Each row is a point. To make a cloud, some directions were put in groups of two or more. Within a group, all points are equally far from the middle, so they leave a hole (a ring in 2 directions, a hollow ball in 3). The other directions are filled evenly. Then the cloud was stretched, turned, moved and blurred a little. Count the holes, and give their numbers of directions, smallest first.

Cloud (21 x 3)
[[ -5   3  27]
 [ 17 -40  33]
 [ 35 -36  25]
 [ 21 -58  11]
 [ 17   8  32]
 [-12  15   0]
 [ 22  27  -5]
 [ -7 -27 -26]
 [-20 -27  -7]
 [ 11 -60   0]
 [ 25 -13 -33]
 [  8  27 -14]
 [  2  25  -9]
 [-13   2 -17]
 [ 40 -43  -9]
 [ 11  23  19]
 [ 11   4  33]
 [ 38  13  14]
 [ -7 -18  31]
 [ 11 -53 -16]
 [ 18   2 -31]]
Holes: 1 (3)

Cloud (31 x 4)
[[ 27 -37   9 -43]
 [  9 -27 -10  18]
 [ 36 -30 -11  15]
 [ 48  -6  10  28]
 [-26 -16 -22  -8]
 [  1   9   9  48]
 [  6  13  17 -30]
 [ 38  11  -2  27]
 [  3 -39  30 -18]
 [ 26   7  34  36]
 [ 34 -12   3  -2]
 [ -3 -27   2   7]
 [ 16   8 -24 -10]
 [-11  -6   0  12]
 [ 11  -4 -22 -14]
 [-24 -43   5 -13]
 [ 20 -15  -5  13]
 [ 15  -2 -28 -17]
 [ 22 -19  -7 -15]
 [  4  22  -9 -11]
 [-18   3 -20 -10]
 [ -5 -49  -6  -8]
 [ 22  -1  -5  26]
 [ -7 -13  -4  38]
 [  3  -3  -4  20]
 [ 12  16 -39  14]
 [  8   2 -30 -46]
 [ -6 -17  -6  60]
 [-31  -7   4 -27]
 [ -4 -60   4 -20]
 [-27   5  -2  -2]]
Holes: 0

Cloud (75 x 8)
[[  1  19 -16 -24  -3  -7  23   1]
 [-17   4  -4  -4   9  28  -6 -35]
 [ 19 -37 -11  -1  -4  17 -11   5]
 [ 15  -9 -37  26   7  22  -9 -22]
 [-14  18 -20  -4 -14 -10 -14 -23]
 [ -7   1  -9   8 -20  21 -14 -14]
 [  4  12 -21  -2   5 -24 -17  -5]
 [-22  -4  -7  15 -41   2  -8  -4]
 [  6 -26  11   4  14   0 -15   4]
 [-27 -11  -2  24   3 -13  -5  -2]
 [  0   8  -8   3  27  -5  -7 -32]
 [ 22   0   6  -3 -11 -14 -31 -13]
 [-14 -14   3   6  17 -17  -1   0]
 [ 12 -23 -32  16 -11  24   8 -10]
 [-19  11 -13  11 -35  14 -15   1]
 [ 23  13 -21   1  25  17  11 -25]
 [ 17  18  -9 -25  12  30  -1 -21]
 [-13  17   9 -17  37  17  -4  25]
 [ -4  32  -8  -3  28  -7 -34  -2]
 [-14   3  -3  10  15 -18  29  -7]
 [ 14   1  14  17  18  -6  -3  -7]
 [  1  -1  -1 -12  -1  37  -3   7]
 [-12 -25 -17   8  18  29   5 -38]
 [ -3   0 -22  -6  -7  -9   5  17]
 [  7 -22 -22 -25   0  11  -5 -23]
 [ 23  -5  12 -19  20   3 -25 -19]
 [ 10   9 -60  26  -2 -15 -18 -14]
 [-19 -16 -14   8  -2  15   1 -12]
 [-17  16   5  -6 -22   7  30   3]
 [-21  12 -22  20 -20  20 -19 -16]
 [ -4 -11 -18  -1  12  27 -17   1]
 [-14   7 -15  16 -10 -15  10  -3]
 [  8  11   7  -3 -18  -4 -12  -7]
 [-12  -3  -1  23 -14  14 -30   1]
 [  7   0 -17 -14 -11 -36  -8   8]
 [  7  -5  -7  19   0 -22 -21 -21]
 [ 11  24 -26   7   7 -19  22  -3]
 [ -4   3  -1 -13  46   8  18 -30]
 [-11  15  10  -6 -12   9   1 -20]
 [ -1  11 -32  11  21   0 -28  -6]
 [  0  -5  12 -20   2   5   7 -22]
 [-44   6 -24   5   6  13 -14 -20]
 [ -6  -5 -15  10   5  -7 -32  -6]
 [-22  -3 -23   0  -2 -16  15 -17]
 [  0  28  -3 -32  -5   8  22 -30]
 [ 21  -1  12  -1  20  -9  10  -2]
 [-17   4  -3  -2   9   7  -3 -28]
 [  7   4  -8  -3 -24  14  -6  -2]
 [ 26   3   8 -13   6   4   1 -27]
 [  7 -13 -13  14  13 -28 -14 -19]
 [  2  20 -24 -13  11 -11 -17   3]
 [-13  -2  -9   9  10 -11 -23 -18]
 [-13   7  -4  29 -16   7 -23 -17]
 [ 14 -17  14   9 -16  -6  18 -10]
 [  5   1 -21  30  -6  11  -3   6]
 [  0 -11 -17  -7  50   3  15 -25]
 [-20  25  14 -12  40  13 -13  19]
 [-16  14 -25  -6  -8  -3 -10  17]
 [-36 -10   5  11 -11 -19  18  15]
 [ 21  -1 -11   4  24  26 -27 -31]
 [-11   0  16   2  14 -10   2  -1]
 [-19 -18 -12  41 -16 -27 -10  -5]
 [-11  14 -34  10   8   4 -35   1]
 [ -5 -20 -11  -4   0  -3  18  12]
 [  7  16  -9 -14  24  34  -6 -19]
 [ 22  -2  19   5 -13   0  19  16]
 [  4   2 -29  -4   8  17 -16 -23]
 [  2  18 -12 -29  12  -1  11   1]
 [ 26 -26   0  -3  -2 -13 -18  -8]
 [ 15   1  15 -17  23   4 -21  -6]
 [ 14  15 -30   5  13   3 -21 -10]
 [-14  -4   1  -6  -6 -33  10   8]
 [ 18  25 -22   3  33  11   5 -20]
 [  5  10  -5  29   9   6  -4   8]
 [-13   4 -36  -4 -17 -13 -10 -29]]
Holes: 0

Cloud (103 x 9)
[[ 29  -3  -8   1  33  24  -5  -5  30]
 [-41 -16 -28  -6 -12  26   5  16  13]
 [ -2  13 -51  22  10  10  10  -3 -22]
 [  4  -2 -32 -11 -20 -11  18  -1   0]
 [  2  -1 -13  -4 -16  -3  22  28 -15]
 [-25  -4 -16  -2 -16  40 -22  45  16]
 [-21   1 -16  16   9  34  12  34  20]
 [  0 -38 -10 -21 -12   8 -37  36   5]
 [ -1  -7   7  23 -34  40   0  29  -5]
 [ 12 -21  -3   5 -16  51  -3  12 -14]
 [  6 -18 -42 -32  -5 -10  -1   3  -6]
 [-10   2  20   7 -39   5 -25  -6 -13]
 [-33  -8  -7 -24 -27   3 -21  42  28]
 [ -7 -26  -3 -36 -23  26  23  -5  -4]
 [-12 -31  -1   8 -27  35   4  16 -23]
 [ -6  -1  -7  18  -3  30 -14   8  34]
 [-17   6   1 -16 -26  17  -7  -7  44]
 [  9  14  16 -25   7 -18 -26  16  19]
 [  1 -19  -4 -17   3  45 -26  22  17]
 [-24  30   6 -23  -9   4 -18  24  16]
 [ 37 -39 -27  15   7  34   9  10  13]
 [ -8  27  37  16 -23  28 -11  44 -17]
 [ 11  18  10 -20  15  11 -36   9  -3]
 [ 20 -22  12  28   9   5 -22  12  16]
 [-12  13   8   3 -36 -10   4  -8 -11]
 [  9 -10  23 -20  -9  50 -15  17  -2]
 [ -6  17 -19 -50   3   5 -25  -2  31]
 [-18  -3  18  -2 -14  32 -27  -2  19]
 [-10  -2 -18 -11   1 -31 -53   8  -5]
 [ 16 -17 -12  -4  11 -37 -51  30   1]
 [ -6   1  51   4 -19  34   4  32  33]
 [ 11  24   3   5   5  10  39 -13  -4]
 [-14 -39   6  29 -22 -15  -5  35  10]
 [ -2  -6 -31  28   0  27  35   9  16]
 [-12  -7   5  17  19  20 -13  38  -1]
 [-11   3  -9   3  23  21   8   0 -29]
 [ -7 -30  -7   0  13 -23  -5   4 -16]
 [ 21 -17   9 -17  -8 -32 -37  27  10]
 [  9  19  -1  22  26  15 -30  31  -2]
 [  4 -32 -44  -5 -10  11  40  -1  31]
 [  6  -1  10 -18  14  -2  -1  31 -17]
 [ 15  15   3 -12  11  10 -51  15   4]
 [ 20  19  20 -18   2  -1  -4 -19   0]
 [  6   5   2   2 -33  16  19  11  -4]
 [ 32 -18  15  12  -1 -29  11  25 -12]
 [-14  15   4  13  12  26  12  28  28]
 [-33   4  15  -6 -19 -39  -9  30 -11]
 [-23 -29 -16  13 -27  -3  11 -14   7]
 [ 13 -30  11 -12 -17   9 -19  42 -23]
 [-13   7  14 -30 -24  -4 -27  17  36]
 [-30  27   7 -13 -10  24 -25   1 -25]
 [-16 -16   9 -15 -17   4 -50  40 -14]
 [ -5 -12  -1 -35 -20   9  12   6 -18]
 [-39  18  -6 -14   1 -16 -34   3 -16]
 [-27 -33 -16  -3 -28 -11   3  21  29]
 [-23  -6  -1  20   9   5   5  60   9]
 [ 42 -22  -6  21  19   1  25  27  -9]
 [  5  12 -14  14   1  26 -10  18 -35]
 [-17   7  22 -14 -23  45   7  26  24]
 [-18   3  -4   7  -7 -34 -55  40   2]
 [-11 -34 -22   6 -33  12  -3  -9 -10]
 [ -7 -33  21 -24  -3  13  15  14  13]
 [-23 -10  17  -8 -38 -21   0  40 -17]
 [ -7   0  36   7 -12  10  13   4  34]
 [-17   2 -13  17  -7  -6  47   5 -24]
 [ -2  -5   0 -35 -14 -27 -26  13  20]
 [ 23   1   0 -22   3  36 -22  45  20]
 [  2 -14   8  -7  13  23  41  16   4]
 [ -7 -10   1 -14  -4  31 -48  18  26]
 [-32 -34 -14   2 -33   0 -12  34  10]
 [ -6  -9 -28   1 -26  11   5  50   4]
 [-11 -21   8 -22 -14  29 -28  23  -9]
 [-24   1 -26   6 -24   2   5   8 -39]
 [ 19   4   5  10  21  25   8  39  52]
 [  3 -22  22  -6 -31  -7 -42  -1  -9]
 [ -6  -1 -12  10  -6  16 -23  46 -32]
 [-44  -4  16  -3 -12  23   2  15  12]
 [-11 -18 -14   4 -19 -27 -33  20 -29]
 [-33  -9  20  -8 -27  11 -41  26  20]
 [ 15   1 -18 -17  -5  50  13  10  45]
 [ 32  -7   1   7  24 -27 -43  25  12]
 [ 18 -28 -28 -15  -9  14 -17 -30  26]
 [ -3  30  -4   4   2  -7  13 -10  12]
 [ 23   2 -33   1  14  26 -14  22 -19]
 [ -8 -22 -50   8  20 -10   3   4 -18]
 [ 27 -27 -24 -13 -18  -3  -2  18   7]
 [ -5 -11  12 -23 -22 -25 -22 -32 -29]
 [  6 -36  -2   0  16 -15   6  16 -12]
 [  0  17 -24 -37  11  22 -40 -11  11]
 [  6  10  -1 -33   4 -10 -36 -20   6]
 [-30  22  -2  -1   5 -20 -30  36  10]
 [ -4 -13  17  -4  10   7  38  27  -2]
 [ 38 -26 -24  -2 -11  21 -10  18   0]
 [ -9  11 -36 -12   5  28 -31  21 -12]
 [ 10   9 -18   8   8  -8 -12 -30 -19]
 [-14  23  29   4  -8  -4 -43  13 -15]
 [ 15 -24  -2  40   4   8  14   8 -20]
 [  0  22  16  29 -12  19  -3  27 -32]
 [ 11 -30 -24  -7  -4  47  19 -13  -5]
 [-18   8 -46   6   0  -6  14  34  -9]
 [  5  30 -11  20   9   7   9  20  11]
 [  5  -8  10  -4   7 -34 -39   7 -12]
 [-40  -8  -1 -20 -30 -21 -28 -11 -33]]
Holes: 3 (2, 2, 3)
